Rows are points. A path goes straight from each point to the next, and from the last back to the first. The post is the endless flat space through its rows: a point in 2 columns, a line in 3, a plane in 4, and so on, so that a path can go around it. Count how often the path circles the post. Going back the other way cancels.
In the rows, zero is written as 128.

Post, 2 rows:
[119 82 85]
[127 174 152]
Path, 25 rows:
[132 127 142]
[175 123 111]
[137 132 105]
[102 99 88]
[96 98 111]
[129 148 180]
[102 146 163]
[154 168 177]
[143 134 119]
[117 156 93]
[107 139 94]
[112 149 91]
[108 187 169]
[128 132 156]
[144 172 170]
[112 146 170]
[158 143 181]
[162 104 89]
[167 104 60]
[167 44 40]
[143 151 85]
[90 200 167]
[98 168 178]
[167 104 136]
[165 195 165]
Times around: 3

Post:
[148 125 150 107 204 103 208 81 123]
[126 94 134 105 153 63 90 131 157]
[161 99 131 104 125 118 127 109 139]
[77 157 115 138 121 113 140 130 160]
[130 147 119 122 108 98 109 184 140]
[166 116 114 178 125 108 96 73 109]
[145 114 113 110 134 81 134 95 127]
[130 163 167 134 114 71 103 148 156]
Path, 29 rows:
[139 101 73 148 126 79 112 151 151]
[171 107 184 115 156 28 97 207 150]
[134 58 112 69 149 54 118 123 175]
[150 145 101 132 107 68 121 136 163]
[160 85 87 111 148 80 159 144 110]
[150 111 134 54 107 80 121 188 137]
[71 183 198 169 161 127 56 162 169]
[166 114 117 113 109 160 101 90 151]
[142 98 105 141 115 89 91 64 171]
[162 175 125 173 102 66 131 136 111]
[157 150 123 129 160 117 195 136 137]
[187 145 102 168 173 89 120 50 71]
[169 138 137 138 131 131 132 70 101]
[128 133 87 116 156 86 105 85 150]
[151 91 150 61 149 90 126 187 187]
[93 71 136 104 137 74 154 81 191]
[110 102 141 149 99 93 83 139 152]
[139 116 98 147 161 91 209 69 115]
[141 104 129 68 136 113 155 133 175]
[137 95 108 107 160 41 161 113 154]
[91 86 125 130 90 70 126 85 165]
[105 140 169 149 96 47 50 116 155]
[146 122 153 63 158 133 141 128 131]
[168 145 107 157 195 143 155 95 107]
[165 100 170 88 167 66 141 128 193]
[150 108 124 87 184 97 104 148 160]
[129 182 179 127 97 81 73 203 158]
[165 110 108 63 109 138 98 142 106]
[176 146 136 146 135 59 123 39 113]
Times around: 2

Post:
[98 137 124 164 132 123 130 152 151 164 145 156 132 93 128 128 95 148]
[132 163 122 115 130 114 145 143 153 123 118 105 105 124 100 178 138 139]
[139 98 164 173 93 109 117 127 138 155 123 138 99 154 125 117 181 126]
[142 87 153 125 114 154 123 141 147 117 118 143 105 128 148 128 115 142]
[162 125 94 163 129 175 154 148 112 117 108 120 97 142 121 152 181 150]
[156 161 132 154 155 181 137 138 145 137 153 147 118 147 132 143 125 122]
[112 148 102 158 137 124 148 144 118 95 106 108 120 137 99 123 162 123]
[123 98 110 128 79 126 170 145 121 148 105 111 163 77 121 156 91 99]
[150 115 130 129 159 111 146 140 156 155 106 128 133 121 91 136 131 138]
[96 99 136 176 135 136 76 152 127 128 120 162 143 139 163 175 133 102]
[130 146 102 110 120 158 127 82 139 116 111 101 124 106 112 151 116 144]
[145 151 128 123 133 90 159 111 158 117 140 93 129 121 162 142 111 150]
[168 147 138 134 126 112 132 125 135 160 126 143 94 124 152 116 97 120]
[116 129 140 138 76 105 142 105 127 107 83 93 151 195 186 193 125 166]
[109 111 106 145 94 164 86 183 111 147 134 125 142 122 177 78 154 107]
[159 127 120 137 92 143 112 128 162 136 130 133 129 129 153 118 103 130]
[128 137 136 111 109 54 134 152 78 128 134 133 164 113 98 145 134 127]
Path:
[143 134 137 119 91 176 116 110 103 171 117 169 129 118 97 180 105 108]
[160 153 64 97 155 87 159 152 150 156 140 88 202 127 78 88 130 148]
[118 162 103 119 114 105 114 157 123 175 156 109 138 76 105 167 116 66]
[149 140 165 181 158 149 130 103 89 116 144 114 154 191 144 141 154 119]
[73 109 161 185 33 136 125 89 86 130 141 145 168 129 129 142 137 149]
[152 138 128 157 90 136 129 118 184 122 128 171 169 161 164 97 90 168]
[102 109 87 142 149 96 142 122 144 117 158 121 145 100 189 89 146 188]
[145 139 127 157 118 166 174 134 124 124 117 140 105 165 94 144 121 131]
[151 169 116 92 171 109 119 160 97 153 97 110 133 156 105 141 108 146]
[136 133 117 143 46 156 159 184 192 135 130 33 69 162 203 137 144 120]
[157 141 67 166 103 216 96 147 90 165 129 116 120 114 193 184 133 132]
[159 85 173 151 157 78 228 185 141 114 77 116 154 146 144 116 101 150]
[127 142 102 148 176 97 108 129 178 118 117 150 146 105 87 128 111 120]
[113 155 106 116 121 107 185 184 132 111 137 124 151 147 112 70 141 163]
[138 153 134 133 78 163 81 136 179 165 113 125 119 184 136 176 130 112]
[137 105 63 172 110 216 91 120 85 175 125 142 120 99 161 175 118 88]
[132 162 103 149 120 146 153 154 150 138 106 111 124 165 139 165 121 127]
[153 149 119 167 182 103 142 145 121 154 116 120 166 157 138 145 111 118]
[143 88 153 135 164 97 94 145 142 139 145 116 127 101 147 81 171 130]
[148 144 134 167 91 152 167 179 173 139 130 124 98 147 140 138 150 148]
[130 121 146 153 117 75 142 160 137 129 130 173 131 149 153 135 145 114]
[101 100 106 119 57 150 149 146 148 149 115 94 114 112 165 158 130 129]
[176 118 127 136 84 122 198 200 167 161 112 119 93 133 88 202 128 135]
[183 137 87 113 149 119 137 163 122 80 137 93 175 125 158 196 75 134]
[109 110 132 174 106 165 115 122 158 116 105 101 122 136 166 145 153 177]
[92 150 128 168 98 80 137 143 165 184 110 110 166 124 150 225 145 146]
[153 151 127 136 133 178 107 141 249 163 99 117 90 180 118 139 152 139]
[136 109 108 128 105 168 131 129 172 118 154 134 105 137 141 126 127 145]
[124 103 135 105 121 117 99 158 144 168 115 116 75 128 124 112 127 146]
[143 104 101 77 115 156 101 174 194 93 112 100 134 120 140 137 85 142]
[187 112 195 118 117 70 113 170 138 134 179 119 102 110 146 114 120 106]
[121 92 127 143 146 105 134 145 146 109 102 141 139 93 121 166 106 161]
[126 144 105 190 102 153 197 176 121 115 94 166 117 117 106 154 130 171]
Times around: 5

Post (17 x 18):
[199 133 58 132 114 93 106 153 149 155 114 86 192 90 119 73 81 97]
[127 160 128 136 138 114 184 136 117 173 127 111 167 183 131 120 151 106]
[150 124 131 108 134 81 80 120 146 105 141 128 82 116 142 129 161 182]
[180 111 142 170 117 99 147 121 137 141 109 145 123 125 107 143 117 100]
[135 155 147 112 163 150 123 129 150 80 141 146 129 108 157 115 151 137]
[159 149 177 38 186 161 129 128 120 116 79 156 97 159 117 137 123 136]
[81 157 176 117 161 96 70 184 149 141 105 140 83 92 106 124 114 171]
[149 97 27 92 97 101 41 104 153 66 154 87 74 117 127 194 163 129]
[138 70 93 63 178 89 104 87 95 65 170 153 56 153 121 214 118 129]
[154 107 200 83 129 132 141 142 159 132 128 126 148 89 140 95 157 139]
[171 158 195 118 147 110 58 120 73 137 115 111 154 107 127 130 111 152]
[151 97 151 123 114 109 156 110 88 61 109 115 122 95 109 111 138 146]
[138 151 169 93 134 145 129 147 97 146 85 151 99 98 167 137 148 133]
[156 138 151 104 111 137 122 169 113 110 116 163 141 134 155 98 153 105]
[132 112 178 150 153 153 180 130 98 150 161 122 108 171 124 109 190 99]
[153 193 116 140 131 95 153 134 116 148 136 119 163 95 76 103 128 78]
[169 131 169 101 149 100 106 209 169 106 124 100 111 116 143 138 127 132]
Path:
[68 132 141 97 161 137 152 61 61 153 124 80 91 168 112 104 197 143]
[130 102 152 118 96 119 120 109 106 82 100 70 131 96 98 92 118 163]
[166 196 120 149 125 148 152 148 117 73 155 109 147 133 73 93 158 75]
[162 122 51 114 150 109 131 44 202 108 100 163 161 58 67 86 95 163]
[171 119 185 115 167 100 132 153 157 112 128 134 188 146 104 147 117 96]
[160 100 148 69 186 115 151 49 105 96 175 155 147 219 87 122 139 70]
[100 158 186 60 115 147 118 130 123 111 179 155 143 158 181 86 189 136]
[179 166 132 98 120 99 150 89 124 102 208 61 123 97 65 128 162 124]
[124 152 75 85 192 91 131 117 111 95 215 181 148 163 137 151 135 139]
[130 147 105 136 179 77 130 124 136 196 145 94 134 155 74 105 153 138]
[208 111 185 153 114 46 93 112 97 165 96 155 122 99 130 166 134 144]
[131 95 135 109 140 131 199 121 67 138 135 164 92 158 129 147 162 97]
[214 135 187 116 98 117 129 186 144 128 133 228 44 140 220 202 175 125]
[77 90 192 61 182 66 197 126 104 153 189 132 137 89 144 110 116 161]
[89 156 152 127 159 64 155 100 33 115 108 119 143 149 113 74 117 160]
[155 176 162 90 152 124 63 203 117 63 108 135 150 110 138 151 123 84]
[128 133 149 144 194 108 148 134 137 134 107 129 153 112 105 127 114 150]
[159 112 109 89 149 116 135 66 184 125 80 129 82 145 49 115 141 188]
[157 140 103 123 113 113 160 120 133 177 54 117 111 126 76 167 141 97]
[129 97 125 81 176 152 69 146 36 102 123 89 149 152 161 83 120 119]
[129 163 171 176 119 142 198 94 103 106 134 207 145 153 133 82 149 75]
[167 85 143 106 107 103 113 113 114 202 191 75 72 119 121 169 163 135]
[119 96 104 71 157 44 182 148 122 178 178 135 141 120 120 170 90 134]
[172 113 162 138 134 126 121 97 134 119 51 146 69 136 91 103 159 179]
[192 116 187 148 133 174 56 143 120 174 65 174 106 147 205 116 167 97]
[136 47 145 95 117 95 143 141 165 88 163 92 132 181 132 100 164 120]
[169 188 197 157 88 142 145 89 128 168 128 89 126 64 152 127 172 166]
[161 103 160 150 169 107 136 119 145 121 228 119 162 144 123 158 127 103]
[235 129 200 154 167 146 144 156 154 141 139 114 139 119 155 146 162 108]
[91 129 86 131 115 118 132 131 124 93 142 30 135 74 22 98 174 91]
Times around: 3
